Rows are points. Any point is a mix of the corners, with weights that add up to 1. It lies inside the corners' shape when no weight is negative. Is each point inside? If not, which corners have a negative weight?
In the rows, zero is written as 128.

Corners:
(1): [187 126]
(2): [125 159]
(3): [ 89 119]
Points:
[ 64 132] => outside (1)
[140 142] => inside
[134 124] => inside
[ 99 122] => inside
[126 157] => inside

Corners:
(1): [109  68 123  94  75 130 160 130]
(2): [154  81 180  95 112 156 153  89]
(3): [183 138 134 111 122 112 193 116]
(4): [141 101 140 164 160  81 156 172]
(5): [138  87 166 117  94  92 137 124]
(6): [ 85 154 211 154 123 169 169 129]
(7): [184 159 150 174 127 160 111 121]
(8): [176 157 140 122 144 127 119 143]
(9): [109 171 125 149 156 116 173 113]
Points:
[120 128 168 152 156 104 137 147] => outside (1, 3, 7)
[156 111 164 118 122 144 144 111] => inside
[142 106 154 141 138 112 154 141] => inside
[141 125 138 135 111 122 147 134] => outside (2)
[141 145 163 136 131 139 145 133] => inside
[129 176 132  92 126 148 195  91] => outside (4, 5, 7)
[123  93 157 122 103 125 164 114] => outside (8)
[158 114 159 115  96 143 133 117] => outside (4, 9)

Corners:
(1): [139 147 104 141 148 153 131  76 117 123 116 104]
(2): [ 87 132 119  87 146  79 164 132  84 120 121  98]
(3): [144 112 145 177   7 152 132  90 126  96 127 101]
(4): [ 73  93 115 178 108 127 122 114 223 122 155 101]
(5): [147  92 136 141 156 120  87 135  97 182 143 104]
(6): [122  37  99 144 151 134 173 114 127 107 118 104]
(7): [121 152 160  74 168  91 177 120  91 102 150 123]
(8): [151 160 103 116 118 138 115 132 109 102 140 151]
(9): [137 152 100 174 155 121 176 124  93 116 158 108]
(10): [136 130 121 178 149 157 148 113  92 128 109 207]
(11): [108 149 148 113 150 145 152 134 100  79 112  91]
(12): [128 131 122 105 153 149 182 136 119 130 110 101]
(13): [126 149 131 146 146  45 168 133 137 104 123  99]
Points:
[114 125 120 113 144 116 163 128 107 121 121 106] => inside
[118 167 126 115 161 132 153 127  93 123 141 127] => outside (3, 6, 13)
[123 147 133 133 140 106 144 124 116 119 134 116] => outside (6)
[108 109 134 117 133 103 147 135 113 122 128 114] => outside (1, 9)
[121 115 127 126 148 117 159 119 112 113 131 121] => inside
[125 126 118 143 137 118 152 118 119 127 127 131] => outside (11)
[128 116 131 135 109 129 143 116 120 114 122 112] => outside (9)
[118 124 133 140 132 119 152 115 119 116 127 112] => outside (8)
[128 136 118 166 101 139 133 115 128 117 130 111] => outside (6, 7)

Corners:
(1): [124 127 149 124 225 137 135 100 114 131 124 126 113 112 166 114  97 141
 134 121]
(2): [131 131 137 133 133  99 140 105 107 143 202 129 107 147 113 124 119 161
 103 145]
(3): [146 150 152 114 139 137 113  99 164 101 118 113 137 156 101 117 107 121
 133 105]
(4): [130 119 144 127 130 130 140 103 116 140 118 136 120 118 137 174  96 132
 126 107]
(5): [165 141 130 119 176 131 144 145 114 138 120 127 114 120 164 146 132 121
 139 122]
(6): [134 127 129 131 122 133 132 107 135 115 133 121 165 115 129 116 109 124
 148 122]
(7): [159 158 122 139 128 110 140 113 112 132 113 135 109 118 114 115 100 138
 137 127]
(8): [130 115 145 127 127 121 102  99 105 131 112 130 108 123 108 127 118 131
 118 249]
(9): [146 140 117 129 130  93 141 173 124 128 120 141 130 115 108 143 162 166
 113 141]
(10): [126 123 125 119 127 119 123 132 112 142 117 106 117 114 116 131 112 122
 137 110]
(11): [142 118 111 126 135 128 143 110 120 155 125 141 120 145 100 135 123 137
 123 143]
(12): [148 143 134 129 119 144 108 152 129 129 138 127 123 131 114 106 162 181
 119 132]
(13): [118 172 114 135 134 123 131  99 139 148 119 127 118 113 122 120 108 131
 101 132]
(14): [128 152 115 128 160 137  54 108 122 140 118 100 133 125 107 162 125 158
 143 112]
(15): [128 140 119 117 127 137 125 120 114 108 132 135 114 139 104 132 152 137
 136 119]
(16): [131 133 136 173 128 144 142 120 110 130 124 117 128 107 104 135 119 117
 118 134]
(17): [139 126 112 138 127 138  65 138 147 106 139 124 123 115 112 122 119 135
 141 135]
(18): [141 143 131 126 125 131  79 113 122 116 118 129 157 171 113 111 135 127
 113 106]
(19): [137 133 129 116 122 141 132 124 136  73 118 106 132 196 130 117 100 128
 147 108]
(20): [148 117 123 173 116 121 136 104 135 144 112 130 126 109 123 111 187 147
 130 104]
(21): [150 125 116 118 129 135 139  96 109 114 121 101 157 106 122 127 103 124
  79 118]
Points:
[136 136 130 124 137 129 116 119 121 125 126 125 124 128 119 132 110 135
 124 143] => outside (20)
[138 132 127 135 136 123 126 114 122 129 123 125 124 124 119 131 120 130
 127 132] => outside (12)
[139 134 124 130 131 124 115 126 124 127 125 123 123 123 116 127 121 136
 130 127] => inside
[141 137 129 130 131 126 123 116 120 124 123 125 123 130 117 123 119 139
 125 141] => inside
[138 138 130 123 142 130 122 119 123 121 126 122 128 131 123 128 111 135
 125 132] => outside (20)
[134 122 110 127 123 127 125 124 124 128 141 115 125 132 115 133 146 150
 128 145] => outside (1, 3, 4, 7, 16, 18)
[150 145 133 141 158 132 142 139 120 117 129 112 134 171 117  98 171 155
 160  70] => outside (4, 8, 13, 17, 21)

Corners:
(1): [130 127  69 169 124 187 125 111 111 130 146 145 131 141  90 153  87 140
 143 127]
(2): [134 162 141 233 107 127 124 140 123 101 164 125 141 157 132  90  96 102
 142 142]
(3): [ 68 171 131 128 117 120 109  92 151 132 138 158 163  94 159 148  98 133
  95 143]
(4): [134 104 129 168  90 132 126 153 106  83 135  67 161  70  96 141 107 138
 130 106]
(5): [118 127 125 126  66 113 114 105 118 106  59 139 145 131 126  97  88 174
 130 139]
(6): [126 139 130 172 125 125 114 143 147 146 129 106 142 136 115 143 116 109
 124  89]
(7): [132 142 126 168 134 120 110 128  89 134 159 166 103 141  93 121  88  96
 148 117]
(8): [107  78 102 139 138 168 109 160  77 105 154 136   7 117 118 152 106 241
 130 129]
(9): [ 93 160 141 148 122 130  98 124 125 100 130  98 134 140  84 136  93 109
  89 124]
(10): [130 126 144 111 134 126 142 109  91  73 164 124 162 157 117 148 130 117
 145 109]
(11): [ 83 138 121 117 144 141 117  90  86 127  82 137 106 139 159 105  90 118
 146 138]
(12): [ 93 110 119 138 101 166 108 139 129 143 107 150 158 146 138 119 103  85
 128 133]
(13): [146 173 145 115 132 134 132  35 160 139 162 152 118 151  99  74 185  94
  99 141]
(14): [ 91 124 135 128 122 116 158  77 135 148 161 142 140 146 141  89 104 161
 106 162]
(15): [ 71 101  75 157  99 120 155 156 141  87  48 144  64 125  97 102 136 167
 149 136]
(16): [131 174 142 124 131 132 127 119 146 113 172 111 154 142 112 132 100 105
 157 122]
(17): [133 174  89 114  91 129 199 141 130  82 164  89 166 143 106 131 112 105
 128  83]
(18): [132 171 122 133 139 176 147 156  72 130 169 154 165 159 109 119 125 127
 130 143]
(19): [114 162 140 198  74 140 111 111  77 136 152 102 115 137 113 126 131  88
 153 140]
(20): [120 168  61 137 136 126 136 104 129 154 140 130  64 146 106 147 151  96
 101 161]
(21): [101 148 128 134 104 154 154 128 135 133  39 139  55 131 106 152 114 101
 114 156]
Points:
[118 134 124 117 125 145 132 130 118 106 130 133 144 129 108 134 109 130
 133 114] => outside (2, 14, 19, 20)
[118 138 118 147 118 138 132 123 112 117 132 125 114 143 110 120 113 123
 136 128] => outside (3)
[113 148 117 143 129 145 130 116 120 130 143 142 113 149 112 124 120 115
 124 133] => outside (4, 5)
[124 174 124 158 109 122 144 103 133 128 150 139 142 158 105 111 121 106
 123 140] => outside (4, 8, 11, 12)
[114 131 118 157  98 141 130 118  98 110 137 135 135 133 120 112 112 137
 142 131] => outside (6, 9, 16, 20, 21)
[ 86 142 133 142 126 151 133 128 100 111 146 156 132 150 131 122  84 134
 140 138] => outside (4, 5, 6, 13, 20)
[140 154 127 150 124 132 125 108 122 128 181 137 191 144 134 114  99 102
 143 118] => outside (8, 9, 15, 19, 21)
[108 137 107 129 113 145 130 122 113 114 118 134 115 130 110 129 116 127
 130 135] => outside (2, 6, 14)
[106 154 102 126 124 146 133 130 108 116  99 141  83 147 106 158 108 128
 137 126] => outside (2, 4, 12, 13, 14)

Corners:
(1): [142 109 112 138 119 159 218 104  70 145 123  80 112 100 110 102 106 178
  88 148]
(2): [129  77  99 151 128 162 168 146 100 127 115 125 164 158  68 146 112 203
  62 105]
(3): [ 80 124 106 144 149 116 171 114 106 157 110 117 116 133  95 154 156 153
  86  55]
(4): [141 166 122 111 152 120  89 117 138 126 177 145 113 161 113 127 138 110
 149 187]
(5): [144 122 118 109 124 111  63  94 115 124 109 139 138 150 131 128 132 115
  81 142]
(6): [129 146 141 109 105 107 111 119 186  97 153 131 118 138 182 114 123 111
 123 154]
(7): [140 154 106  88 130 173  92 100 147 103 112 151  98 182 146 166 126  60
 128 170]
(8): [117  70 103 134 156 118 238 187  52 165 120 112 124 146 111 133 125 136
  83  94]
(9): [165 144 105 111 130 130 101 110 163 127 131 157 139 145 130 126 117  66
 126 114]
(10): [168 159 116  93 116 140 102 109 132 118 157 123 153 177 164 175 185  72
 107 157]
(11): [183  69 141  90 160 117 174 137 100 159  98 117 119 147  94 134 157 178
  51  95]
(12): [114 130 169 166 139 155 145  73 122  84 104  80 148 155 140 132 104 103
 199  91]
(13): [131 179 175 156 123 124  97 103 107 122 115  71 160  89 154 164  66 178
 189  61]
(14): [105 180 191 159 188 122 133 136  87  92 128 113 172 111 134 151  93 160
 129  39]
(15): [ 82 189 194 105  94 127 124 157  94  72  76  53 119  65  97 121 124 124
 178 114]
(16): [105 102 156 121 160 124 164 112 122 178  97 104 166 107  95 151 131 136
  90  92]
(17): [160 119 162 113 124 141  90 111 151 165 204 130 101 162 158 133 149  78
 122 152]
(18): [ 75 149 151 120 117 142 145  73 125 108 116 193 117 131 115 136 144  74
 193 126]
(19): [134  90  83 117 150 144 105 118 125  89 157 143 125 128 157 152 168  85
 106 132]
(20): [129 155 142 169 107 132 128 135 113 113 120 160 104 114 155 158 114  53
 121 132]
(21): [138  85 104 150 170 156 166 169  73 167  98  85 140 124 151 114 183 150
  84 102]
Points:
[154 142 148 121 126 136 128 138 116 126 137 119 120 117 165 138 126 101
 134 112] => outside (2, 3, 4, 5, 12, 16)
[127 158 145 137 128 138 108 109 123 113 133 120 133 138 141 137 125 115
 138 121] => outside (8, 11, 16, 19)
[130 102 132 124 131 134 153 114 102 147 112 124 123 127 120 132 160  88
 107 116] => outside (2, 4, 6, 7, 13, 14)
[151 120 107 110 147 132 144 133 112 142 121 138 144 151 118 134 124 148
  88 133] => outside (3, 12, 15, 17, 19, 20)
[141 139 145 121 128 134 116  92 133 128 131 139 125 155 128 153 124 122
 111 129] => outside (8, 9, 15, 19, 21)
[117 127 125 125 137 138 152 121 118 127 126 130 121 138 119 138 143 111
 118 118] => outside (5, 13)
[128 150 146 119 127 136 141 111 117 112 139 111 120 127 134 135 122 118
 147 121] => outside (2, 5, 16, 20, 21)
[131 136 139 122 134 137 125 120 119 119 126 123 131 137 132 139 126 113
 127 125] => outside (3)
[133 136 137 130 132 138 139 123 119 121 130 107 128 131 136 138 124 122
 124 120] => outside (5, 18)
